Every row gives one point. A path goes straight from each point to the next, and from the last back to the first. The post is the endless flat space through its rows: a point in 2 columns, a line in 3, a plane in 4, and so on, so that a path can go around it. How many times does the path go around the post? Going back the other way cancels.

Post:
array([[ 0.46,  0.40, -0.29],
       [-0.05, -0.04, -0.23]])
Path:
array([[ 0.37,  0.22, -0.71],
       [ 0.50,  0.16, -0.28],
       [-0.01, -0.18,  0.19],
       [ 0.15,  0.53, -0.12],
       [-0.14,  0.37, -0.56],
       [ 0.60,  0.58, -0.82],
       [-0.18,  0.46, -0.46],
       [ 0.11,  0.08, -0.60],
       [ 0.49,  0.08, -0.41],
       [ 0.27,  0.12, -0.13],
       [-0.30, -0.10,  0.05],
       [ 0.30,  0.74, -0.39],
       [-0.20, -0.25, -0.50],
       [ 0.31, -0.06, -0.33],
       [ 0.41, -0.34, -0.23],
       [ 0.60,  0.26, -0.80],
       [ 0.05,  0.26, -0.45],
       [-0.42,  0.30, -0.05],
       [-0.16, -0.06, -0.44],
       [ 0.67,  0.20, -0.54],
       [ 0.01, -0.25, -0.10],
       [ 0.26,  0.06, -0.36],
       [ 0.40,  0.46, -0.56],
       [ 0.66,  0.76, -0.39]])
Times around: 2

Post:
array([[ 0.32,  0.17,  0.03,  0.22, -0.29,  0.32, -0.37,  0.48],
       [ 0.01,  0.16, -0.30, -0.14, -0.50,  0.35, -0.13,  0.26],
       [ 0.15,  0.74,  0.57, -0.44, -0.15, -0.27,  0.02, -0.45],
       [ 0.01, -0.56,  0.44,  0.36, -0.57, -0.36,  0.20,  0.14],
       [-0.03, -0.69,  0.36,  0.10,  0.21, -0.36,  0.41,  0.12],
       [ 0.08,  0.63,  0.45,  0.03, -0.11,  0.21,  0.24,  0.36],
       [-0.31, -0.37, -0.03, -0.16,  0.31,  0.48, -0.04, -0.51]])
Path:
array([[-0.32,  0.21,  0.11,  0.70, -0.69,  0.55,  0.38,  0.13],
       [-0.18, -0.21,  0.11,  0.37,  0.00,  0.02, -0.69,  0.28],
       [ 0.50, -0.20,  0.34, -0.36,  0.33, -0.19, -0.31,  0.42],
       [ 0.76, -0.04, -0.04, -0.33,  0.07,  0.44, -0.64, -0.07],
       [ 0.17, -0.50,  0.40,  0.33, -0.31, -0.33,  0.48, -0.54],
       [ 0.21, -0.23,  0.10, -0.06, -0.97,  0.21,  0.11,  0.37],
       [-0.09,  0.09,  0.02, -0.32, -0.71, -0.20, -0.18,  0.69],
       [-0.42,  0.17,  0.04, -0.13, -0.62,  0.32, -0.28,  0.26],
       [ 0.16, -0.16,  0.34, -0.03,  0.36,  0.66, -0.28,  0.21],
       [ 0.07, -1.07,  0.18, -0.71,  0.54, -0.39,  0.31, -0.63],
       [ 0.03,  0.31,  0.34,  0.14,  0.49,  1.08, -0.58,  0.10],
       [-0.30, -0.28,  0.09, -0.24, -0.43, -0.46,  0.29, -0.30],
       [ 0.38,  0.64,  0.52, -0.12,  0.16, -0.62,  0.51, -0.15],
       [ 0.94,  0.65,  0.39, -0.23,  0.10, -0.23,  0.11,  0.22],
       [ 0.36,  0.37,  0.79, -0.27, -0.01,  0.25, -0.40,  0.20],
       [-0.38, -0.04, -0.27, -0.14, -0.01,  0.33, -0.34,  0.65],
       [-0.27, -0.32,  0.38, -0.16,  0.04, -0.37,  0.03,  0.17],
       [-0.24,  0.05, -0.18, -0.13, -0.27,  0.97,  0.18,  0.46],
       [ 0.39,  0.02,  0.33, -0.04,  0.17, -0.31,  0.39, -0.59],
       [ 0.76,  0.82,  0.07, -0.34,  0.26, -0.24, -0.40,  0.16],
       [ 0.36,  0.00,  0.48,  0.24,  0.21,  0.28,  0.14,  0.49],
       [ 0.24,  0.33, -0.03, -0.39, -1.04, -0.32, -0.15,  0.82],
       [-0.11, -0.19,  0.29, -0.46, -0.10, -0.06, -0.05, -0.59],
       [ 0.67,  0.12, -0.18, -0.52,  0.85,  0.05,  0.15, -0.27]])
Times around: 0

Post:
array([[ 0.50, -0.32,  0.42,  0.01,  0.34, -0.11, -0.12,  0.34, -0.39,
        -0.13, -0.15, -0.16],
       [ 0.01,  0.28, -0.84, -0.09,  0.24,  0.83, -0.71, -0.11,  0.10,
         0.48,  0.17,  0.58],
       [ 0.67, -0.19,  0.26, -0.13,  0.27,  0.04,  0.42, -0.20, -0.02,
        -0.07, -0.12, -0.29],
       [ 0.36, -0.42,  0.41,  0.30,  0.07, -0.14,  0.10, -0.43, -0.13,
        -0.14,  0.36, -0.30],
       [ 0.30,  0.29, -0.82,  0.13,  0.00,  0.48, -0.24,  0.38, -0.07,
         0.24,  0.06,  0.64],
       [-0.65,  0.00,  0.22,  0.13, -0.03,  0.14, -0.02,  0.33, -0.05,
        -0.29, -0.57,  0.04],
       [-0.18, -0.03,  0.43, -0.26,  0.09, -0.26,  0.14,  0.72, -0.05,
        -0.48, -0.19, -0.74],
       [ 0.52, -0.28,  0.06,  0.66,  0.65, -0.27,  0.27, -0.47,  0.11,
         0.07,  0.22, -0.51],
       [-0.18,  0.04,  0.15,  0.02, -0.08,  0.13, -0.28,  0.33, -0.62,
        -0.28, -0.64, -0.85],
       [ 0.45,  0.13, -0.60,  0.13, -0.10,  0.45, -0.61,  0.04,  0.35,
         0.59, -0.11,  0.20],
       [ 0.58,  0.47,  0.48,  0.32,  0.39, -0.24, -0.35, -0.10,  0.01,
        -0.49, -0.03,  0.33]])
Path:
array([[-0.49,  0.29,  0.21,  0.07, -0.63,  0.68,  0.24, -0.38,  0.43,
        -0.07, -0.54, -0.44],
       [-0.17,  0.60, -0.12, -0.20,  0.68,  0.35, -0.38, -0.17,  0.15,
        -0.39, -0.33, -0.78],
       [-0.05, -0.24, -0.10, -0.01, -0.19, -0.08, -0.73,  0.00,  0.54,
        -0.12,  0.39,  0.00],
       [ 0.38,  0.45,  0.36,  0.43,  0.09, -0.70, -0.48,  0.32,  0.02,
        -0.16, -0.32,  0.11],
       [-0.81,  0.09,  0.18,  0.35,  0.64, -0.29, -0.26,  0.42,  0.95,
         0.02,  0.62,  0.28],
       [-0.01, -0.01,  0.17,  0.27, -0.18, -0.22,  0.40, -0.15, -0.81,
        -0.05, -0.23, -0.59],
       [ 0.65,  0.64, -0.34, -0.43, -0.48,  0.15, -0.67, -0.03, -0.21,
         0.03, -0.25,  0.29],
       [ 0.19, -0.10, -0.71,  0.40,  0.15,  0.33, -0.10, -0.17,  0.29,
        -0.25, -0.03, -0.63],
       [-1.11, -0.51, -0.05,  0.58,  0.05,  0.53,  0.25,  0.49,  0.62,
        -0.01,  0.18,  0.29],
       [-0.71, -0.03,  0.54,  0.17, -0.11,  0.17,  0.23,  0.46,  0.61,
         0.24, -0.45,  0.85],
       [ 0.37,  0.63,  0.00, -0.33,  0.01,  0.15, -0.08,  0.11, -0.09,
        -0.02, -0.17,  0.25],
       [-0.33,  0.06, -0.78,  0.07,  0.43,  0.06, -0.42,  0.28,  0.28,
         0.36,  0.02,  0.53],
       [ 0.14, -0.04, -0.14,  0.24,  0.76, -0.74, -0.04,  1.03,  0.33,
        -0.61,  0.75, -0.59],
       [ 0.53, -0.21,  0.39,  0.77,  0.32,  0.14, -0.04, -0.33, -0.37,
        -0.14, -0.17, -0.17],
       [ 0.35, -0.02, -0.11,  0.16, -0.22,  0.19,  0.43,  0.40, -0.01,
         0.37, -0.17, -0.46],
       [-1.27, -0.17, -0.01, -0.15, -0.27,  0.40, -0.62, -0.10,  0.03,
         0.07,  0.11, -0.32],
       [-0.13, -0.02, -0.36,  0.23,  0.43, -0.13, -0.46, -0.11,  0.21,
         0.26,  0.00,  0.03],
       [ 0.23, -0.22,  0.37,  0.66,  0.18, -0.24, -0.50, -0.26, -0.40,
         0.04,  0.44,  0.09],
       [ 0.60,  0.13,  0.26,  0.65,  0.11,  0.12, -0.24,  0.29,  0.47,
         0.29,  0.08,  0.02],
       [ 0.30, -0.04, -0.14,  0.12,  0.11,  0.22, -0.07,  0.30,  0.26,
        -0.59,  0.21, -0.37],
       [ 0.16, -0.03,  0.55,  0.67, -0.51, -0.49, -0.96,  0.10,  0.10,
        -0.59,  0.04,  0.25],
       [-0.16, -0.08, -0.99,  0.86,  0.17,  0.03, -0.73,  0.31,  0.03,
         0.65,  0.10,  0.14],
       [-0.09,  0.49,  0.16,  0.16,  0.33, -0.07, -0.43,  0.27, -0.07,
         0.37,  0.06,  0.43],
       [-0.52, -0.71,  0.08,  0.60, -0.26,  0.44,  0.60,  0.08,  0.30,
         0.35,  0.31,  0.44],
       [ 0.58, -0.73,  0.35,  0.14,  0.30,  0.13, -0.39, -0.10, -0.50,
        -0.43,  0.67, -0.32],
       [ 0.69,  0.06,  0.51,  0.67,  0.24, -0.75, -0.68,  0.94, -0.28,
        -0.40, -0.61,  0.05],
       [ 0.01, -0.62,  0.48, -0.28, -0.19, -0.43,  0.27,  0.18, -0.12,
         0.09,  0.17, -0.20],
       [ 0.06,  0.25,  0.06,  0.22,  0.53,  0.24,  0.55,  0.13, -0.20,
        -0.04, -0.63,  0.22]])
Times around: 1
